Every row gives one point. The ring and each string are closed loops that go straight from each point to the next, and from the last back to the first. Before rounding, they use only three directions, however many columns there are. Count how often each string passes through the ring. Passing back the other way cancels.

Ring (6 x 4)
[[ 28   0 -16  43]
 [ 10  14   0  19]
 [-13   6   5  -3]
 [-25 -26  -9  -6]
 [ -7 -38 -20  15]
 [ 23 -24 -25  44]]
String (20 x 4)
[[ 14 -17  -9  28]
 [ 12 -14 -23  33]
 [  7 -10 -29  31]
 [ 11 -11 -16  29]
 [ 24 -10  -5  35]
 [ 46  -2  -4  54]
 [ 47   6 -14  59]
 [ 42  10 -26  60]
 [ 40   1  -9  51]
 [ 31  -8   1  39]
 [  8 -11 -11  24]
 [ 16 -12  -7  29]
 [ 37 -17  -6  48]
 [ 41 -21 -23  59]
 [ 38 -27 -16  53]
 [ 21 -22  -6  33]
 [ 11 -18 -15  28]
 [ 24 -26  -3  35]
 [ 35 -33 -12  49]
 [ 28 -25  -4  38]]
Times through: 0
String (14 x 4)
[[-22 -43 -36   9]
 [-19 -28 -27   7]
 [-37 -37 -28  -8]
 [-31 -39  -1 -15]
 [-10 -26   5   1]
 [ -7 -21  -3   7]
 [-20 -20 -23   4]
 [-29 -31 -26  -2]
 [-31 -49 -27  -3]
 [-16 -27 -33  13]
 [ -4 -22 -20  17]
 [  7 -32  -3  20]
 [  3 -45 -12  21]
 [ -7 -54 -22  17]]
Times through: 0

Ring (7 x 9)
[[ 30 -21  -2  -6  -1  -6 -21 -17 -38]
 [ -3   0 -14  -5   8 -26 -17  19 -44]
 [-28  16  -9 -14  15 -30   1  29 -19]
 [-41  21   5 -24  13 -22  22  22  15]
 [-35   6  16 -20  -1  -6  29  11  22]
 [ -8 -20  20 -10 -17  10  18  -6   5]
 [ 23 -28  12  -7 -12   8  -4 -23 -18]]
String (28 x 9)
[[-18  18  -1 -24  21 -26   5   8   1]
 [-21   3  -3  -9   3 -19   2  22 -20]
 [-35  10 -12  -5   5 -29   0  43 -32]
 [-44  26 -19 -10  19 -43  -2  52 -31]
 [-32  32 -13 -23  30 -42   0  28 -10]
 [-17  18  -2 -24  22 -27   3   8  -1]
 [-18  -1  -1  -8   0 -15   3  19 -19]
 [-41  10  -6  -7   2 -24   9  42 -21]
 [-55  36  -4 -25  24 -36  20  39  10]
 [-52  22   0 -18  10 -26  22  38   6]
 [-44   9   3 -12  -1 -16  20  33  -2]
 [-55  25  11 -27  11 -19  34  27  30]
 [-52  29  18 -36  17 -17  40  13  49]
 [-19   9  11 -24  10 -12  16   0  15]
 [-15  -2   7 -14   0  -9  10   6  -3]
 [-38  -8  14  -7 -18   1  27  24   3]
 [-47  -2  24 -16 -16   5  41  18  29]
 [-35   5  24 -25  -2   0  36   2  38]
 [-19   8  16 -28   9  -8  22  -7  27]
 [-13  -6   6 -11  -3  -8   7   8 -10]
 [-42  -2  15 -12 -12  -2  30  23  12]
 [-59  18  21 -27   2  -8  45  21  44]
 [-43  25  16 -33  16 -16  34   9  41]
 [-19  11   7 -24  13 -16  13   2  12]
 [-13  -1   4 -13   2 -12   6   8  -9]
 [-45  12   0 -12   2 -21  17  37  -5]
 [-60  36  -5 -23  22 -37  21  45   8]
 [-44  38  -6 -29  32 -40  13  29   9]]
Times through: 5

Ring (7 x 14)
[[ 28   5  -7  15  -8 -10   7  13  -3   0  -1 -15  -7  19]
 [ 16  10  -6  10 -10 -31  -7   1  21  -7  -4 -15   6  25]
 [ -3   3   0  -2   3 -33 -14 -11  26  -8  -5  -6  18  20]
 [-14 -13  10 -13  24 -13  -4 -12   3  -1   0   6  22   6]
 [ -5 -23   9 -10  31  21  14   2 -32  11   5  10   7  -6]
 [ 15 -15  -2   4  15  27  19  14 -35  12   4   0 -10  -2]
 [ 26  -5  -6  12   3  16  17  18 -26   8   2  -9 -13   7]]
String (22 x 14)
[[-19 -12   7 -14  22 -16 -10 -16  10  -3  -2   7  24   7]
 [-27 -23  25 -24  44 -14   0 -18  -6   2   5  17  36   0]
 [-15 -22  20 -17  38  -2   7  -8 -17   5   6  13  25  -1]
 [  1 -11   4  -4  17   0   5   0 -10   3   1   1   8   5]
 [ -4 -15   0  -6  19  12   4  -1 -15   5   0   4   4   0]
 [  2 -12  -5  -1  12  15   5   2 -15   5  -2   1  -2   1]
 [ 11 -24  -1   0  24  45  25  16 -51  17   6   6 -13 -11]
 [ 20 -17   4   5  20  31  27  20 -47  15   8   1 -10  -4]
 [ 15  -7  -4   6   6   8   9   9 -16   5   1  -5  -5   7]
 [ 16  -3  -9   9  -1   6   5   9  -9   3  -2  -8  -8   9]
 [ 41  -2  -9  21  -4  22  25  29 -36  11   4 -14 -24   8]
 [ 30  -5  -1  13   6  13  22  21 -31   9   5  -9 -11   8]
 [ 18  -7   0   6   9   7  14  12 -20   6   3  -5  -3   7]
 [ 16  -5  -8   8   2  10   8  10 -15   5  -1  -7  -8   7]
 [ 22 -14  -9   9   9  39  22  20 -42  14   3  -3 -20  -4]
 [ 12 -27   6  -2  32  46  31  18 -60  19  10   8  -9 -13]
 [  4 -17   9  -4  25  13  15   6 -28   9   6   5   6   0]
 [  1 -12   1  -3  15   5   4   0 -12   4   0   1   5   4]
 [-19 -26  15 -19  39  11   7  -9 -22   8   5  16  20  -7]
 [-25 -27  26 -25  48  -2   6 -14 -18   6   7  19  32  -5]
 [ -7 -14  14 -11  27  -8   4  -5  -9   3   4   6  20   5]
 [  2  -6  -2  -1   8  -6  -2  -2   1   0  -2  -3   6  10]]
Times through: 5
